Every row gives one point. Each copy is the shape, with its points in the same order, turned, moved and blurred by noise. Say if it was mirrored as well.
(in the rows, 128 means zero)

Shape, 7 rows:
[[148 157]
 [ 88 164]
 [ 97  97]
 [132 160]
 [ 64 132]
 [188 142]
 [161  84]]
Copy 1 (7 x 2):
[[155 152]
 [ 97 177]
 [ 91 108]
 [141 162]
 [ 70 153]
 [182 132]
 [152  81]]
Copy 1 is: only turned
Copy 2 (7 x 2):
[[113 106]
 [110 167]
 [189 147]
 [122 119]
 [149 179]
 [132  61]
 [194  86]]
Copy 2 is: mirrored
Copy 3, 7 rows:
[[ 79 135]
 [121 187]
 [161 129]
 [ 91 154]
 [160 180]
 [ 63 104]
 [127  76]]
Copy 3 is: mirrored
Copy 4, 7 rows:
[[140 158]
 [ 72 143]
 [104  83]
 [120 150]
 [ 61 107]
 [183 154]
 [172  88]]
Copy 4 is: only turned

Shape (8 x 3):
[[ 89  56 161]
 [ 72 102 147]
 [150 149 165]
 [142 115 131]
 [122 176 157]
 [122 102 115]
 [158  71  77]
 [181 148 145]]
Copy 1:
[[104  64 200]
 [ 93  89 161]
 [158 164 153]
 [165 114 147]
 [128 176 124]
 [136  93 139]
 [186  47 125]
 [190 160 133]]
Copy 1 is: only turned
Copy 2, 8 rows:
[[187 145 198]
 [151 180 177]
 [ 82 109 168]
 [131 112 147]
 [ 69 154 155]
 [140 129 138]
 [178  90 107]
 [ 74  94 142]]
Copy 2 is: mirrored

Shape, 9 rows:
[[161  95 146  81]
 [112  97 135 106]
 [161 113 158  87]
 [129 217 158  81]
 [136 211 151  88]
 [103 153 141 161]
 [123  98 113 106]
 [120 182 159 154]
 [160  99  83 183]]
Copy 1 (9 x 4):
[[170  94 111 101]
 [127  87 118 134]
 [158 112 119  98]
 [ 73 178  76  68]
 [ 77 184  86  79]
 [ 85 144 137 151]
 [142  99 105 150]
 [ 78 167 139 125]
 [173 145 145 208]]
Copy 1 is: only turned
Copy 2:
[[117  93 175 113]
 [112 114 132  99]
 [129 107 183 110]
 [125 204 210  82]
 [121 202 207  89]
 [137 180 109 117]
 [ 92 110 128 108]
 [152 199 147 115]
 [ 90 127 104 192]]
Copy 2 is: mirrored

Shape (11 x 6):
[[166 114 145 143 168 135]
 [142  70 131 150 112 129]
 [115 136 129 138 107 140]
 [138 131 126 137 139  94]
 [130  92 120   7 111 136]
 [138 130 114 154 120 137]
 [150 138 133 138 120 134]
 [108 121 104 151 124 136]
 [110 129 138 133 124 143]
 [126 136 149 154 124 126]
 [115 125 134 138 130 137]]
Copy 1:
[[181 131 105 129 148 131]
 [178 134 169 129 128 154]
 [122 137 150 137 124 121]
 [150 159 115 147 112 145]
 [ 90  96 117  73 117 224]
 [146 130 147 152 120 117]
 [143 127 125 132 115 114]
 [131 137 160 171 129 135]
 [123 144 141 132 142 130]
 [144 154 135 134 130 111]
 [131 142 140 136 143 131]]
Copy 1 is: mirrored
Copy 2:
[[155  91 159 120 123  95]
 [128 112 155 151  66 118]
 [122 144 133 138 121 143]
 [104 117 136 135 132  93]
 [ 93  39  67 114  99 190]
 [138 144 131 132 110 113]
 [141 123 129 143 129 120]
 [116 153 137 115  99 123]
 [123 134 146 125 123 146]
 [125 136 157 142 132 123]
 [123 132 146 122 117 135]]
Copy 2 is: mirrored
